Each row is a point. A path goes straight from each point to the next, and from the last back to the first. The post is the endless flat space through its rows: a point in 2 columns, a line in 3, a plane in 4, and so on, so that a path can go around it. How many times does the path go around the post? Going back the other way cancels.

Post, one row:
[+0.59 +0.22]
Path, 7 rows:
[-1.10 -0.28]
[-0.53 +3.06]
[+2.75 +1.63]
[+1.59 -0.58]
[-0.57 -1.19]
[-0.74 -1.04]
[+0.58 -2.87]
Times around: 1

Post:
[-0.96 -0.37 +1.95 -1.65 +0.33 +0.48 -1.00 -1.68]
[+1.85 +0.39 +1.67 -1.28 -0.35 +2.28 +0.45 +1.95]
[-1.12 -0.86 +0.14 -0.39 -1.68 +1.99 -0.34 -1.85]
[+1.84 -0.61 +1.81 +0.93 +0.16 +1.12 +0.02 -1.05]
[-0.92 +0.87 +0.36 -0.28 +1.01 +2.17 +0.12 -1.69]
[-0.10 +0.27 +1.06 +0.40 +0.21 +1.49 -2.27 +0.54]
[-0.70 -1.16 -3.19 +1.74 -1.59 -6.87 +2.56 +0.21]
Path:
[+0.65 -1.20 +0.12 +0.10 -0.35 +0.22 +1.08 -0.38]
[-1.72 -0.69 -0.76 -1.92 +1.75 +1.39 -3.63 -1.80]
[+1.56 +1.78 +1.62 -1.05 +2.54 -0.12 -1.02 -0.66]
[+0.65 +1.63 -0.91 +1.65 +0.28 -0.24 +0.91 -0.81]
[+0.48 +0.13 +3.12 +1.45 -0.45 -0.44 +0.41 -1.33]
[-1.16 -0.52 +3.57 -1.40 +0.78 +0.30 +0.71 +0.32]
[-0.94 -3.12 +1.21 -2.09 +0.92 -1.20 -0.85 -0.22]
[+1.81 -0.97 -0.87 +0.29 +1.81 +0.98 -2.03 -0.35]
[+1.23 -1.96 +1.06 -0.81 +2.21 +1.70 -0.83 +0.67]
[-0.39 -3.28 +1.48 +0.01 -0.76 -0.09 +0.55 -1.19]
[+1.44 -1.77 +4.32 +1.82 -1.70 -0.66 +0.47 -0.30]
[-0.84 +1.72 +2.34 +0.05 -0.86 +0.99 -0.11 -1.08]
[+0.13 +0.27 -0.28 +1.05 -2.68 -1.12 +2.35 -3.59]
[-1.00 +1.41 +2.11 +1.15 -1.20 +1.28 -0.51 -1.52]
[-3.65 -1.05 +0.23 +0.17 -1.29 +0.71 -0.32 +0.33]
Times around: 1

Post, 11 rows:
[+1.51 +0.59 -0.39 +0.44 +0.77 -1.21 +0.24 +0.95 +2.03 -0.23 +1.16 +3.56]
[+0.08 +0.20 +2.69 -0.19 -0.14 +2.78 -0.86 +0.69 +1.43 +2.45 -1.96 -1.46]
[-0.87 +0.55 +1.75 +2.35 +0.57 +0.34 -2.94 -0.32 -2.42 -1.29 -0.20 -1.83]
[-0.68 -0.64 -2.50 +1.06 -0.27 -1.91 -0.02 +2.27 +0.29 -1.83 +1.52 -1.58]
[+0.39 +0.77 +0.03 -0.77 +1.43 +0.04 +1.00 -1.39 -0.45 +0.45 +1.48 -1.75]
[+2.03 +1.90 +2.11 -2.00 -1.33 +0.47 -1.04 -0.13 +0.78 +2.29 -1.60 +0.69]
[+3.89 +0.01 -1.44 -2.59 +0.99 +1.70 -1.29 +0.34 +1.20 -0.69 -2.08 -0.49]
[-1.10 -0.11 -1.90 +1.33 -0.97 -0.74 -2.32 -0.36 +0.10 -0.23 -0.55 +0.66]
[-0.96 -1.71 -1.80 +1.39 -1.23 +0.92 +1.72 -0.28 -0.81 -1.05 +1.08 -0.37]
[-1.68 +1.59 -0.46 -0.67 +2.02 -2.10 -2.70 +3.45 -1.47 +2.20 -1.67 -0.87]
[+0.16 -0.93 +1.87 +0.61 +1.58 -2.40 -1.35 +1.44 -0.10 -0.30 -2.34 -1.63]
Path (20 x 12):
[-0.35 +0.92 +1.74 -1.53 +1.38 +1.08 -4.67 +0.68 +3.86 +1.73 -0.63 -0.14]
[-0.17 -1.52 +0.82 +0.73 -0.58 -0.26 -2.89 +1.02 -1.25 -1.03 -0.60 -3.02]
[+2.65 -0.99 -0.99 -1.24 +0.48 -2.58 -1.05 -0.40 -1.31 +0.51 -1.43 -1.05]
[-0.81 -2.80 -1.81 -2.44 -1.37 -0.59 -1.59 +1.64 -1.38 +0.02 -3.17 -0.40]
[-1.24 -0.84 +1.97 -1.67 -0.03 +1.20 +0.70 +1.34 -0.95 -0.71 -0.21 -2.35]
[+0.23 -0.18 -2.10 +0.02 +0.54 +0.23 +0.62 +1.43 +0.45 -0.59 -0.39 +0.13]
[-1.74 +0.23 +0.02 +1.22 +0.75 -1.19 -1.46 -0.17 -1.62 +1.97 -2.86 -1.02]
[-1.76 -1.19 -2.36 +2.70 -0.21 -2.08 -0.23 -1.82 +1.72 -3.04 -0.70 -0.59]
[-1.11 +0.59 +1.45 -1.09 -0.53 -0.69 +0.75 -0.20 +0.19 -0.80 +0.15 +0.60]
[-1.79 -0.37 -2.25 -2.28 +0.91 -0.81 -3.43 -0.96 -0.34 +2.12 -2.51 -1.85]
[-0.04 -1.48 +1.65 +1.22 -2.19 -1.33 -2.41 +1.30 +0.26 -2.30 -1.51 -0.03]
[-1.20 +0.98 -0.28 -0.41 +1.52 +1.18 -1.86 -1.39 +0.77 +0.74 -1.45 +2.11]
[-1.16 +3.16 +1.24 +0.44 +3.50 +1.73 -1.38 +0.60 +0.70 +2.95 -1.15 -0.38]
[+0.41 +1.87 -0.24 +0.86 -0.96 +2.71 -2.23 +0.59 +0.69 +1.98 -0.51 -0.30]
[+0.45 +1.03 +0.25 +0.05 -0.97 +0.80 -1.32 +0.44 -2.06 -0.26 -2.71 -0.06]
[+0.12 +0.31 +1.90 +0.06 -1.93 +0.77 -1.50 +1.75 +2.63 -0.79 -1.03 +0.11]
[-1.50 -0.19 -3.91 -0.98 -0.48 +0.14 -1.45 +0.45 +1.42 +1.07 +0.22 -0.58]
[+3.22 +0.35 -0.45 -1.70 +1.26 -2.07 -1.74 +3.26 +2.12 -0.03 +1.47 -1.29]
[-2.04 +1.92 +0.76 +1.47 +1.46 +0.93 -3.10 +1.02 -1.54 +3.03 -0.71 +0.41]
[+1.19 -2.38 +0.51 +0.33 -0.87 -0.93 -2.70 +1.37 +0.63 -1.81 -0.37 -2.61]
Times around: 0

Post, 17 rows:
[+0.92 +0.44 +0.30 -0.11 -2.51 +1.24 +1.97 +0.41 -2.00 -0.47 +0.60 -1.76 -0.45 -0.60 +1.97 -0.34 -0.25 +0.52]
[+0.86 +3.20 -0.07 -0.26 +0.18 +1.91 +0.06 -0.08 +1.97 -1.16 +1.18 -1.26 +1.18 -1.38 +2.83 -0.78 -2.76 +1.40]
[+0.33 +0.41 -0.50 +0.15 +0.21 -1.01 -1.36 +2.02 +1.61 +1.20 +0.60 +0.27 +1.01 -0.03 +0.84 -3.39 +1.25 +0.35]
[+0.42 +1.06 -0.28 +1.62 -0.11 +1.71 +1.29 -1.90 -1.82 +1.26 -2.27 +1.80 -0.14 +1.81 -0.36 +0.45 +0.32 +0.16]
[-1.23 -1.09 -0.73 +0.52 +0.84 -2.22 -0.75 -0.66 -1.76 -0.23 -3.26 +0.69 -0.01 -1.05 -0.30 +1.19 +0.40 -3.20]
[-1.15 +1.15 +2.63 -1.80 +1.03 +1.83 +2.25 -0.63 +2.17 +0.21 -3.09 -2.14 +2.21 -0.17 +0.75 -1.92 -0.33 -3.03]
[-0.84 +0.39 +2.27 -1.17 -2.71 +2.20 -1.08 +2.21 +0.44 -0.74 -2.37 +0.20 -0.74 -2.82 -0.91 +1.80 +0.37 +0.44]
[+0.82 +0.71 -1.14 +0.60 -2.29 +1.72 +0.63 -1.76 +1.06 +3.41 +2.60 -0.12 -0.63 -1.20 +2.59 -0.72 -1.45 +1.35]
[+0.24 +2.45 -1.93 +1.13 -0.17 +2.08 -0.11 -1.33 +1.48 +0.38 +3.99 +2.17 +2.20 -1.57 -0.38 +1.14 +0.09 -0.05]
[-1.32 +1.53 -0.48 -2.50 -1.56 -0.58 -0.31 +0.26 +1.35 -0.52 -0.99 -0.43 -1.24 -2.19 +0.85 -2.39 +1.02 +2.14]
[-0.46 +0.77 +1.51 -2.31 -1.11 +0.16 -1.06 -1.53 -1.35 +0.55 -0.88 -4.16 -2.07 -0.16 -2.64 -0.19 -1.26 -0.94]
[+0.90 -0.30 -2.45 +1.12 +1.38 -1.58 +1.67 +0.10 -2.57 +2.57 +1.95 +0.69 -3.18 +1.62 -0.71 +0.21 -1.00 -0.49]
[-1.65 -1.12 -0.08 -0.73 -1.38 +0.81 +0.61 -1.13 -0.29 -0.13 -0.91 -0.85 -2.52 +2.93 +2.57 +2.96 +0.50 -1.33]
[-1.57 +2.67 +1.66 -3.34 +2.35 +0.53 -1.49 -0.32 +1.32 +1.55 +1.13 -1.42 +2.23 +0.45 -1.40 +3.39 -0.61 +2.25]
[-3.32 +1.23 +3.31 +0.00 +1.10 -1.51 -0.54 -0.29 +0.50 -0.37 -0.22 -0.50 -0.33 -2.05 -0.60 -0.30 -1.54 +1.14]
[-0.21 +1.06 -0.60 -0.24 +0.60 +2.89 -1.14 +0.33 -0.84 -0.63 +2.74 -0.63 -0.35 -2.18 +3.36 +0.16 +0.53 +0.00]
[+0.65 +1.96 +0.14 +1.68 -0.36 +1.07 -0.10 -0.79 +1.19 -1.92 -1.08 -2.47 -0.32 -2.89 +1.02 +0.86 +1.20 +0.25]
Path:
[+2.19 +0.16 -0.97 -0.09 -0.73 +1.10 -0.03 +0.33 +0.34 +0.96 -1.12 +0.23 +0.06 +1.03 +1.56 +2.26 -0.42 +1.96]
[+0.61 +0.49 +2.54 -0.78 -2.70 -1.92 +0.18 -1.91 +0.87 +0.55 +1.05 -3.07 -0.91 -0.34 +0.43 +2.25 +2.10 +0.29]
[-1.73 +1.42 +0.35 +1.01 +2.92 +0.99 +0.28 -0.66 -2.98 -0.15 +0.23 -0.17 -2.76 -0.53 +0.51 -0.26 +2.65 -1.33]
[-0.99 +2.79 +0.87 +1.65 -0.55 +1.98 -1.03 -0.11 +0.31 -0.66 +0.26 -0.43 +1.11 -1.75 +0.30 -0.02 -1.28 +1.13]
[-0.64 +1.68 -0.24 -0.97 -3.03 -0.41 -0.12 +0.32 -2.16 -0.16 -1.98 -1.22 -4.10 -1.87 +2.80 -2.91 +0.98 -0.06]
[+0.10 +1.85 -1.91 +0.14 -0.43 -0.21 -0.06 -1.27 +1.20 -1.18 -0.87 +0.17 +0.75 -0.93 +4.12 +0.28 +1.38 -0.47]
[-1.78 -0.07 -0.61 +0.29 -2.74 +3.07 -0.63 -0.34 -1.43 +2.53 +2.00 +2.91 -0.82 -2.72 -1.73 +1.02 +1.50 -0.50]
[-2.18 -0.81 +1.02 -1.85 +1.87 -0.70 -1.21 +1.07 -0.26 +2.38 +0.83 -1.67 +0.90 -0.22 +0.55 +0.12 -1.26 +0.30]
Times around: 1

Post, 17 rows:
[+0.80 +0.65 -2.69 +0.33 -3.31 -2.18 +1.22 -0.70 +0.13 -0.08 -2.21 -3.03 -2.28 -0.85 +1.86 -1.79 -1.92 +0.85]
[-1.05 -1.11 +2.56 -1.21 +0.10 +2.00 -0.08 +0.97 +1.19 -1.09 +1.80 +2.74 +0.42 -0.04 -1.35 +3.30 -1.27 +1.06]
[-0.11 +0.08 +3.00 +1.08 +0.61 -0.51 -0.15 -0.48 -1.23 -0.59 +1.41 +1.95 +1.30 +1.07 -0.19 -0.04 -0.83 -0.21]
[-1.06 +1.55 -2.74 +1.00 -2.73 -1.29 -0.07 -1.03 +2.09 +0.47 -1.99 +1.61 +0.38 -0.64 +0.78 -1.79 +1.84 +1.32]
[-0.38 +1.14 +0.48 -1.86 -1.22 -2.51 +1.40 -0.09 +0.37 +1.40 -0.37 -0.08 -1.62 -2.79 +1.19 -0.70 -0.22 -0.12]
[-2.69 -0.17 -1.87 -1.05 +0.17 +3.27 +1.59 +0.11 +0.57 +0.82 -2.32 +2.04 -0.62 +1.18 -0.84 -2.47 -0.79 -2.34]
[+1.31 +1.35 -0.62 +1.37 -1.59 -0.42 +0.38 +0.51 +1.16 +1.17 +0.42 -1.77 -1.45 -2.57 +1.18 -2.84 +0.69 +1.82]
[-1.50 -0.59 +0.49 +1.19 +0.64 +1.29 +1.70 +1.22 -0.36 +1.86 +1.09 +2.96 -1.95 +1.72 +0.06 +1.78 +0.27 +0.00]
[-1.89 +0.65 -1.02 -0.85 -0.74 +2.71 +1.35 -0.23 +0.36 +2.57 -0.30 +0.31 +1.28 +0.38 +0.27 +0.97 -0.71 -2.45]
[-0.56 +1.91 -2.07 +0.96 -1.25 +1.07 +2.57 -1.06 +1.02 -0.57 -2.99 -0.83 -2.09 -0.53 +1.58 -0.98 +2.07 -0.99]
[-0.52 +1.68 -0.46 -0.27 -3.65 -1.63 +0.28 +2.23 +0.10 +0.11 -2.54 -2.54 -1.07 -0.33 +1.71 -2.65 +1.39 -0.21]
[-1.44 +3.21 -2.27 +0.52 +0.08 -1.76 +0.36 +0.47 +2.71 -0.09 -1.18 -1.51 -0.70 +0.20 -0.60 -0.44 +0.38 +1.15]
[+0.94 +0.94 +0.62 -0.19 +0.30 +0.10 -2.04 +0.33 -1.09 -0.85 +1.86 +1.82 -1.14 -1.51 +2.07 +1.19 -1.41 -0.32]
[+1.27 -0.59 +1.40 +1.40 +0.62 -0.08 +1.54 +2.69 -0.14 -1.08 +2.05 +3.77 +1.02 -0.89 -0.13 +2.28 -1.47 -0.71]
[-1.81 +2.33 -1.95 +1.10 -3.25 -2.15 +0.65 +0.18 -0.85 -0.68 +0.15 -1.87 -2.48 -2.37 +1.03 -2.07 +0.21 -0.14]
[+0.15 +2.63 -1.59 +1.93 -2.44 -1.24 -0.43 -0.31 +0.33 +0.97 -3.88 -1.10 -2.21 -1.58 -1.00 -0.93 +0.59 +1.02]
[+0.38 +0.66 +1.23 -1.15 +0.52 -0.21 +0.71 +1.64 -3.73 -0.31 +1.49 +2.21 +0.59 -0.66 +0.69 +1.20 -1.09 +2.49]
Path (18 x 18):
[-1.87 +1.36 -1.87 +0.44 -1.69 +2.32 -0.74 -0.07 +1.90 +0.12 -1.38 +1.39 +0.34 +0.12 +0.86 -1.52 -2.18 -0.99]
[-1.98 +2.08 +0.57 -2.15 -0.76 -1.21 +0.98 +0.27 +2.09 +1.19 -0.93 +0.05 -3.02 -0.67 +0.60 -0.83 +0.25 +0.59]
[+0.48 +0.71 -1.96 -0.47 -2.29 +0.20 +1.00 +0.51 +2.43 +0.67 +0.20 +1.06 +1.09 +0.06 -0.05 -0.76 +0.16 +1.21]
[+1.58 +2.76 -1.32 +1.74 -1.66 -2.80 +0.70 -0.04 -1.23 -0.99 -2.60 +1.20 -2.07 -1.32 +1.89 -2.85 +1.23 +1.56]
[-1.15 +2.95 -0.55 +1.57 +1.68 -1.36 +1.09 -0.19 +1.42 +3.45 +2.65 +2.42 -3.46 -4.63 -0.21 +2.50 +1.12 +2.07]
[-3.19 +0.64 -0.23 -1.81 -0.29 -1.48 -0.20 +0.95 +0.06 +0.60 +0.16 -1.31 -0.07 -0.79 +1.26 +1.60 -0.30 +1.42]
[+0.05 -0.34 -1.06 +0.18 +0.13 +1.26 +0.69 -0.17 +0.61 -1.83 +0.90 -1.20 +1.35 +0.41 +0.18 +1.09 -0.57 +1.74]
[+1.60 -0.68 +0.02 -1.00 -1.81 +0.20 +0.96 +1.52 -1.40 +0.13 -0.70 -0.36 +1.06 -1.02 -0.20 -0.04 -1.47 +0.36]
[-0.89 -0.85 -0.24 +0.13 -1.95 -0.86 +1.99 +0.48 -1.46 -0.90 +0.27 -1.50 -0.61 -1.00 +0.80 -2.90 +0.14 -1.49]
[-0.32 +2.51 -1.85 +1.70 -0.20 -0.77 +2.73 -0.68 -0.78 -1.14 -0.07 -0.93 -1.21 -0.01 -0.68 +1.25 +1.21 -2.21]
[+0.00 +2.24 -0.74 -2.61 -1.09 -0.75 +0.10 +1.48 -2.66 -1.52 -0.61 +2.03 -0.04 +0.42 +2.55 -1.65 -1.30 -1.31]
[+1.83 +0.45 -2.36 +2.88 -1.65 -0.89 +1.57 +0.45 +3.94 +2.51 +0.15 +1.46 -3.31 -2.52 -1.82 +2.90 -1.54 +0.48]
[-2.16 +1.22 -0.45 -2.14 +0.08 -0.91 +1.33 -0.42 +0.44 +3.17 +4.74 +2.71 +0.50 -2.33 +1.97 -2.40 -0.15 -0.43]
[-2.33 +2.90 -1.71 +0.05 -0.42 -0.80 -0.01 -0.98 +0.63 -0.22 -1.36 +0.07 +0.32 -0.57 +2.05 -2.32 -1.34 -0.29]
[-0.40 +0.57 -1.41 +0.89 -0.22 +0.52 -1.42 +0.47 +1.05 -0.94 +1.03 +3.45 +0.80 -2.27 +0.69 +0.06 -0.53 +0.19]
[-1.33 -0.43 -0.80 -2.79 -0.88 +0.09 +1.48 +3.52 -3.14 +1.37 -0.94 -1.08 +0.22 -1.14 +1.66 +0.59 +0.72 -0.53]
[+1.09 -0.53 -1.65 +1.65 -1.19 +0.97 +2.75 +0.95 +1.66 -0.67 -1.86 +0.89 +0.42 +0.67 -1.94 +1.41 -1.46 +0.69]
[-0.04 +0.84 +1.60 -0.70 -3.13 +1.45 +2.84 +0.71 +2.17 +1.35 +0.85 +1.27 -2.14 -2.94 +0.89 +0.29 +1.21 -0.97]
Times around: 2
